Every row gives one point. The window is the flat piece filled in between its corners: a triangle in 3 columns, a solid with four corners in 4, and so on. A path goes straight from each point to the next, and from the last back to the first. After which points does the path pass through the window?

Window, 3 rows:
[-31 -10 -64]
[-8 -34 32]
[-1 -4 52]
Path:
(1): [29 -6 67]
(2): [-43 -51 78]
(3): [-27 -19 52]
(4): [10 -6 38]
(5): [7 -16 -65]
(6): [-56 7 -69]
(7): [-64 -39 9]
(8): [17 -17 0]
(9): [7 20 -37]
(10): [-60 -43 -60]
(11): [-30 12 35]
(12): [9 -3 28]
Through the window after points: 3, 7, 9

Window (4 x 4):
[55 37 21 -70]
[17 36 49 -10]
[47 -73 -30 3]
[8 -43 -11 -21]
Path:
(1): [41 -92 16 -9]
(2): [45 -47 -46 2]
(3): [25 36 8 -34]
(4): [17 9 48 -42]
(5): [49 -20 62 -15]
(6): [-6 4 -17 12]
(7): [36 -27 -24 -8]
(8): [15 -73 32 -55]
Through the window after points: 1, 7

Window:
[-35 -16 -3 15 -3 -41]
[-30 92 -19 -31 -39 5]
[22 -22 19 18 60 -58]
[97 -48 -42 -46 -9 21]
[-12 37 89 -25 5 -39]
[5 -64 -25 -29 58 -42]
Path:
(1): [45 -10 -10 -43 -4 -39]
(2): [3 -18 12 -48 -1 -72]
(3): [-3 8 18 1 36 7]
(4): [-57 -44 44 62 77 -9]
(5): [-13 -1 8 -16 29 -67]
(6): [19 26 -21 -25 -1 -46]
(7): [-14 -5 -19 4 12 24]
(8): [25 -52 -62 -12 33 72]
Through the window after points: 2, 8

Window (8 x 8):
[-10 -20 -31 -1 -51 -16 11 33]
[63 30 -29 25 -35 -9 -36 50]
[-24 28 -38 24 25 -44 -13 47]
[-31 -13 17 69 13 -51 -25 -16]
[2 1 119 -52 108 2 -44 -1]
[-3 49 -7 67 -50 -35 30 59]
[-36 38 97 -53 52 31 -96 -11]
[-15 11 -25 19 8 51 10 -24]
Path:
(1): [4 4 11 30 -5 33 2 31]
(2): [-18 26 1 9 -31 -49 -13 -9]
(3): [-9 42 3 -12 14 5 -17 -30]
(4): [-30 -24 64 39 8 31 -49 75]
(5): [-37 -4 30 32 22 1 -61 78]
(6): [15 17 30 28 22 -92 9 -65]
(7): [14 57 29 41 -8 -62 -5 -13]
(8): [-16 -7 23 22 6 -5 -31 72]
(9): [2 12 51 18 -1 22 -42 44]
(10): [30 38 26 -48 18 -23 -42 -51]
(11): [11 17 42 -30 0 -67 -18 -28]
(12): [-27 18 20 29 67 35 -23 68]
(13): [14 -9 64 61 34 6 -46 81]
(14): [8 37 25 -44 25 -21 -9 -20]
(15): [14 35 40 -2 42 -44 -53 -47]
(16): [-56 7 32 43 40 24 -29 49]
Through the window after points: 3, 11, 13

Window, 11 rows:
[-24 -13 -3 -71 -71 13 9 -38 -1 3 14]
[19 -10 -59 21 9 -43 103 11 -5 -115 -10]
[-21 -59 45 23 29 -36 24 -65 5 10 9]
[-27 -38 -69 33 -9 -36 -25 -89 -19 53 -8]
[-26 63 25 -36 9 4 -23 -39 -24 55 -62]
[44 -24 -25 -53 -15 48 -45 -8 4 -14 21]
[-7 14 30 36 -61 11 45 -19 -13 65 15]
[36 -63 10 73 -40 -30 68 -46 30 -154 -18]
[-90 -27 -4 74 4 -39 -33 -48 -30 18 15]
[22 -45 5 -61 -58 16 -36 -15 -74 37 -9]
[-13 10 -25 -54 -6 76 1 -56 -66 25 -8]
Path:
(1): [11 32 6 -25 -18 5 3 -76 -25 -2 16]
(2): [57 67 5 -41 -17 -10 -31 -43 -40 -1 15]
(3): [-13 -55 -22 -25 -9 41 -10 -10 7 -1 -13]
(4): [-61 -44 -28 30 -22 35 1 3 18 6 -31]
(5): [4 -3 -7 13 -1 -15 -8 -62 -42 27 1]
(6): [16 2 -15 -26 -56 -14 -15 -58 -65 6 37]
(7): [-6 -43 2 -40 -36 19 0 -14 -6 2 -20]
(8): [-31 -37 -21 -22 -4 46 -12 15 -39 32 -56]
Through the window after points: 2, 6, 8

Window, 12 rows:
[6 16 -60 14 -116 -78 -64 65 66 -18 -16 52]
[-22 -21 -27 -49 -7 -10 32 35 -10 32 31 -64]
[8 10 4 -11 -48 23 39 -17 -53 38 59 7]
[89 5 55 -7 12 -70 6 -27 1 1 -49 -22]
[-87 -5 -39 -8 -26 49 50 -27 -4 12 -7 16]
[22 -45 73 -40 30 -10 -28 1 -12 -22 -9 23]
[-21 66 -69 -41 -62 41 -57 6 38 -15 -3 58]
[-69 69 -40 -16 -42 -18 -44 8 -47 52 30 21]
[45 19 118 -5 52 2 -17 38 16 39 -15 11]
[-16 55 4 20 3 25 11 3 -47 -37 35 5]
[32 -9 74 21 27 11 -53 -35 36 -5 16 -9]
[20 -4 -63 11 -78 -23 -73 66 -3 28 -51 4]
Path:
(1): [-3 6 -45 4 22 -11 5 56 -2 27 -1 39]
(2): [-30 -10 -83 -12 34 32 34 2 0 25 26 85]
(3): [-42 14 36 -2 -82 -6 -3 -14 4 -7 -38 -49]
(4): [-11 1 45 15 -75 36 -42 56 -10 -5 -47 -74]
(5): [8 4 -75 -9 -37 -28 -23 14 -6 35 -1 52]
(6): [18 -22 -65 13 -17 -9 -31 35 57 30 6 46]
(7): [-6 20 1 -26 -43 -12 -25 23 -9 2 -7 -13]
(8): [-28 41 57 -37 -66 29 -56 -23 2 2 23 -20]
Through the window after points: 2, 4, 6

Window, 14 rows:
[-13 -33 -39 -26 0 -80 0 7 -27 48 -8 -56 -22 -33]
[-33 27 13 11 33 -20 15 -10 -27 33 23 -17 20 -70]
[14 11 -42 -72 16 -9 60 5 104 -88 56 -2 -36 22]
[-62 -48 -38 -36 -19 -64 47 -2 11 -4 -12 42 -29 -12]
[78 -20 28 -5 -44 70 1 25 -22 -40 73 66 -140 29]
[-15 41 -56 -39 -2 -5 8 -65 55 -47 71 18 -46 57]
[-34 -30 19 63 -28 4 59 20 -18 68 14 -79 11 -24]
[-64 -2 54 -54 2 44 2 8 14 13 24 -62 42 33]
[-55 9 -31 -3 -57 -97 1 33 42 -10 -17 -16 -34 -43]
[-37 16 -17 25 19 -52 25 44 -49 23 -37 -20 -12 10]
[-10 -23 45 -6 20 54 -8 -59 13 -63 5 -53 44 33]
[23 -2 27 -37 -21 62 -6 -25 27 10 -16 -9 101 54]
[-24 -32 14 45 9 -99 0 35 -35 43 42 -6 5 -10]
[-31 5 46 4 -32 -103 59 2 -57 52 -17 -50 9 -27]
Path:
(1): [-13 -14 -7 4 -1 -28 2 21 -78 -50 26 14 15 -14]
(2): [-27 -27 30 -4 -3 -23 25 -30 91 63 6 -41 -22 27]
(3): [-6 30 19 -30 -9 -5 -3 -66 60 27 -8 12 -55 -4]
(4): [-27 -11 -59 -6 -9 -33 25 33 -22 -48 63 -27 36 48]
(5): [-43 11 5 -41 -34 -45 21 -5 -72 -32 59 -14 39 -31]
(6): [-16 -5 30 19 0 -54 36 5 6 56 -22 -37 -17 0]
(7): [-2 -29 9 -31 7 -47 17 8 26 47 -1 -41 -16 6]
(8): [-65 7 -40 7 -22 -17 1 -3 -69 -30 29 -18 9 -26]
(9): [2 2 -34 -23 -49 -1 30 28 -43 -30 27 -73 80 80]
(10): [-42 -25 91 19 58 -13 1 -74 41 9 -23 3 -60 -76]
(11): [-73 -20 82 -15 29 29 15 -7 47 62 -31 -57 -34 84]
(12): [-1 6 -35 -28 -27 -27 7 18 -36 -26 40 -14 58 -41]
(13): [-5 -24 -39 -27 -50 -20 -7 33 -40 -42 37 -11 40 -15]
(14): [-31 6 42 2 17 -45 41 -34 51 37 -17 -28 -56 33]
(15): [-24 1 15 -14 -3 0 25 -11 80 27 -29 -2 -21 18]
(16): [3 -11 -9 -9 -32 -35 -9 19 -60 -17 43 -20 35 -2]
Through the window after points: 1, 3, 5, 7, 9, 11, 15

Window, 14 rows:
[-4 -21 -22 -10 41 53 56 -33 43 -48 2 -38 -19 50]
[-15 -33 39 64 -63 -61 -32 23 19 3 -13 2 -116 43]
[63 -9 -42 25 -71 63 27 -6 103 16 -55 121 -23 -24]
[49 -13 -30 34 -17 17 -88 5 88 -16 -1 -18 -9 5]
[8 19 71 16 -67 -11 53 66 58 11 16 40 -33 108]
[24 19 19 13 -42 106 30 27 -35 -68 -42 43 -33 -3]
[-7 -64 -19 -8 -55 69 -79 7 34 -19 57 84 -50 -7]
[-44 55 -43 -1 33 52 -19 -4 31 19 -19 32 40 -98]
[41 -55 -15 33 -13 -21 31 51 -6 64 3 36 1 -56]
[-10 44 79 -9 9 -34 -33 -57 17 1 75 -5 45 47]
[11 20 45 41 -52 -20 57 15 5 63 31 -49 -36 -21]
[1 64 -50 -7 -5 12 14 17 -99 -58 32 -41 -19 37]
[16 -30 -20 -72 12 33 36 -8 49 -78 6 -8 -35 -20]
[7 -41 -23 -101 58 17 -65 -46 24 40 34 -34 4 -7]
Path:
(1): [8 23 -1 8 -2 11 -15 25 46 -19 67 38 -84 -29]
(2): [2 -55 -5 4 -65 47 -30 -5 10 10 0 32 -6 16]
(3): [0 -18 3 -18 -61 3 25 -11 52 -35 -14 -6 53 14]
(4): [15 33 -5 -10 62 28 -32 3 -22 -13 55 7 -99 -1]
(5): [43 2 -14 1 3 31 3 -4 50 1 -9 58 -32 -16]
(6): [-17 -46 -37 -13 -107 42 6 -6 61 30 -20 6 36 -11]
(7): [-15 -18 21 -6 -40 10 3 -6 30 -7 12 5 -6 28]
(8): [32 17 -3 16 13 38 -20 13 40 -32 24 30 -82 38]
(9): [45 9 24 33 53 28 -32 -5 12 9 53 33 -61 -23]
(10): [7 -27 -11 -11 -67 10 -2 9 34 -25 1 2 -17 41]
(11): [-39 -59 22 19 -74 12 -35 18 31 -39 -39 -16 21 4]
(12): [66 30 -17 25 14 -6 -24 3 48 24 46 30 -108 25]
(13): [32 1 2 -7 40 38 -18 4 49 3 39 -9 -24 -22]
(14): [-36 -10 -27 -45 -43 2 10 -20 1 -4 -26 8 7 -15]
(15): [-56 -36 -2 5 -62 21 7 -15 5 -30 15 19 -1 4]
(16): [56 6 -1 -24 26 28 -13 26 33 25 15 37 -52 -10]
Through the window after points: 1, 3, 5, 11, 13

Window, 14 rows:
[11 37 44 -37 32 14 -1 -40 33 22 6 -60 71 24]
[-128 48 50 53 -38 -41 -39 35 -70 -60 -68 9 -42 -21]
[20 31 -30 14 94 -46 68 -66 -17 -5 -25 -7 47 -22]
[6 -96 78 -7 31 35 4 3 -35 -10 -14 23 -6 37]
[-13 -72 44 -27 -2 -1 -23 -53 25 -41 -6 60 -56 -13]
[17 -46 2 30 -11 46 6 -39 -7 -74 -20 10 -69 25]
[45 -14 14 -15 8 8 39 7 51 67 40 5 5 40]
[53 -91 11 -103 -11 44 39 40 -5 -84 -35 -3 -27 39]
[4 25 -33 40 9 7 -16 -66 20 118 -18 0 74 -42]
[15 1 -60 -26 56 -54 -26 -38 -13 -10 -36 -32 32 71]
[-71 9 40 81 -29 -42 -44 9 -40 -70 -24 57 52 -11]
[26 12 -16 22 37 -6 12 12 101 53 -74 -56 28 17]
[20 -55 29 -18 22 22 -41 43 -5 -57 13 -13 -45 -15]
[-74 -83 6 36 -12 15 8 -12 17 5 25 4 15 -7]
Path:
(1): [-13 3 -4 18 43 25 -12 -18 11 22 -30 30 6 31]
(2): [-15 -12 21 0 25 28 -16 -3 -23 1 -6 30 16 5]
(3): [-3 -41 10 10 -10 -23 9 -36 -1 -8 -15 -16 14 2]
(4): [24 -38 67 13 -2 -33 -3 -41 1 -8 -9 -47 -15 17]
(5): [-31 -30 -36 -42 26 50 11 14 16 -15 -17 49 2 5]
(6): [-21 18 -25 -27 20 63 -4 21 23 -23 -57 26 17 2]
(7): [10 -63 60 22 18 -50 6 -51 -47 -25 27 -11 -16 13]
(8): [43 -92 21 -55 -36 -67 -1 -40 -17 -37 13 -57 20 -36]
Through the window after points: 8

Window (14 x 14):
[-32 41 14 -17 38 36 13 21 -1 -35 58 41 -35 -29]
[-71 -35 11 20 15 -71 44 -33 52 57 29 24 18 31]
[7 53 47 -53 -13 30 -15 13 43 -46 33 6 -63 61]
[-31 38 46 42 55 -46 42 75 13 15 7 7 4 10]
[-72 43 0 -14 -65 -9 4 3 24 -70 11 15 -86 38]
[-16 53 19 -50 32 -49 -38 46 -18 -54 60 31 -45 15]
[8 -54 -22 68 31 -62 43 28 6 25 17 -27 54 17]
[-32 26 -11 -60 -40 -66 1 -82 46 -1 -92 -30 61 -10]
[20 21 14 106 64 -47 -26 36 4 53 39 28 7 -9]
[22 -7 33 58 46 -36 9 33 -58 44 -12 59 50 25]
[-44 -36 1 -64 -7 -47 0 -66 52 -15 -108 -28 -38 8]
[3 -8 -41 -55 -29 -62 -1 24 30 69 -88 2 30 -17]
[-38 49 49 -38 -24 -5 18 -9 -20 -14 52 -29 -96 12]
[-71 21 -4 -89 -31 2 -86 12 9 -11 -59 -40 17 10]
Path:
(1): [-13 7 -29 31 53 -13 56 -11 -38 40 -11 -6 -20 35]
(2): [-10 7 37 10 9 -41 -16 27 13 2 18 32 19 5]
(3): [-41 8 35 -33 -30 -41 -23 -1 3 -22 -12 1 -19 -4]
(4): [-44 76 -52 -25 44 49 3 40 18 -10 32 -10 -42 56]
(5): [-34 15 -6 -11 20 -41 12 -2 -8 2 -14 -4 -23 26]
(6): [11 -10 54 -8 -55 -26 -31 40 56 13 -5 79 45 -18]
(7): [-26 -14 59 -42 -18 -79 -37 46 24 45 28 -8 31 -42]
(8): [-13 22 -11 -16 20 -20 13 -8 2 7 -23 6 -9 24]
Through the window after points: 1, 3, 5

Window:
[64 -22 -12 32 -11 88 -6 -14 -30 37 -71 -9 84 8]
[-7 -36 -59 -4 16 4 -64 10 42 -7 29 49 -48 34]
[-2 31 -21 -52 -27 41 -32 41 15 -10 9 -2 34 51]
[29 -16 2 -64 -3 50 32 19 -29 70 -20 46 18 -10]
[-14 23 -1 -26 -6 51 -16 13 -25 -41 53 7 48 -10]
[-13 43 -64 -20 0 -36 -2 -77 29 -28 -31 58 -34 15]
[-49 -2 -70 -57 14 -47 -58 51 21 -32 -17 -17 82 -26]
[-14 -51 28 -74 29 -77 29 23 -141 8 27 -7 9 35]
[-29 63 26 -22 29 21 -52 16 1 17 51 -5 55 7]
[-43 50 3 -41 35 -15 25 40 -24 -37 -46 48 12 8]
[-55 -7 -113 123 -4 -6 10 -93 -36 45 63 -47 -4 33]
[2 44 15 -6 -52 -80 1 23 61 -22 26 29 -8 -13]
[-44 -6 -7 -51 -23 47 -50 -10 -13 16 -33 58 -44 7]
[-50 56 -4 -59 43 27 22 -27 88 17 -71 -75 -20 -92]
Path:
(1): [-74 -19 34 -40 16 -8 -1 12 57 -16 9 29 69 -8]
(2): [3 33 -36 -26 -2 21 -4 -6 7 21 -19 -16 -21 -12]
(3): [59 75 -10 -5 -27 22 -30 30 -23 8 -30 29 -7 -22]
(4): [-65 -17 -13 -44 18 5 3 -7 0 5 15 -11 57 18]
(5): [-63 -2 -35 -26 32 -4 -37 -55 77 8 -9 20 48 26]
(6): [9 43 -11 -47 -7 2 23 37 -17 -2 -38 -30 -28 -67]
(7): [22 42 -41 -13 -4 31 -39 8 -31 13 12 -7 29 -13]
(8): [-45 3 0 -11 7 -21 4 -20 20 0 0 16 9 22]
(9): [-17 1 9 -44 -14 16 -22 38 43 -7 4 2 50 47]
(10): [-2 80 -92 -28 5 32 -39 -11 -79 -1 9 1 -19 -32]
(11): [18 64 -47 -30 -42 45 -29 85 -11 -21 8 -16 -3 25]
(12): [-50 -69 0 -9 46 -20 -14 -102 32 32 1 38 49 24]
Through the window after points: 1, 5, 7, 9, 11

Window, 14 rows:
[18 41 -51 36 -49 56 -7 -10 -32 11 -5 45 -14 -15]
[14 -16 19 43 34 35 -27 -31 16 44 -7 52 -20 86]
[-42 -51 77 61 52 18 32 -7 34 105 26 101 33 -65]
[6 65 23 59 -47 -53 8 22 17 -68 -14 -53 -15 48]
[-7 -47 34 29 98 -11 52 -58 28 9 93 -29 -15 -42]
[29 49 15 31 32 -58 -17 25 -26 -36 24 -18 -27 10]
[26 -2 93 -19 -19 29 -38 9 4 -4 15 -9 -72 -2]
[10 37 8 -21 -31 -51 65 -48 41 -41 -44 90 -58 5]
[21 31 60 -117 -9 7 16 -44 -13 29 -58 2 3 -51]
[22 -15 6 18 47 6 53 18 29 3 -79 19 -39 54]
[-20 -13 13 -3 14 23 -62 -33 75 21 14 21 -68 -29]
[4 -37 -47 -26 -1 -63 24 -57 -53 17 -3 -67 -45 -31]
[-65 -24 17 11 -32 47 -74 -3 -9 -34 -32 39 -22 -16]
[-49 -62 -83 26 -28 16 -26 44 -16 13 27 20 20 32]
Path:
(1): [28 -71 -14 -22 -17 -31 -75 -45 -3 19 -17 28 25 -63]
(2): [79 -48 41 96 3 27 -17 16 17 -21 -8 9 24 -7]
(3): [-22 50 9 -38 -15 -5 -7 -12 -17 5 9 13 -67 1]
(4): [-61 36 35 45 -26 21 21 9 -31 17 21 43 -40 -4]
(5): [32 -22 9 -7 18 -17 8 -23 14 -6 -21 -1 1 -6]
(6): [48 -69 -38 1 23 -26 2 -20 22 16 -7 18 -16 -53]
(7): [-75 51 84 23 6 39 10 -9 -19 36 15 55 -12 16]
(8): [-23 21 27 34 15 22 -16 10 -12 16 -9 28 -62 71]
(9): [55 -78 -22 8 14 5 -8 -76 60 34 17 33 71 -37]
(10): [26 -34 14 28 11 -33 5 -19 -3 7 -26 46 7 -28]
(11): [-80 30 -8 3 32 56 20 -1 38 36 30 -12 -55 48]
(12): [-55 11 35 41 7 44 28 32 7 10 18 26 -42 30]
Through the window after points: 2, 8, 12
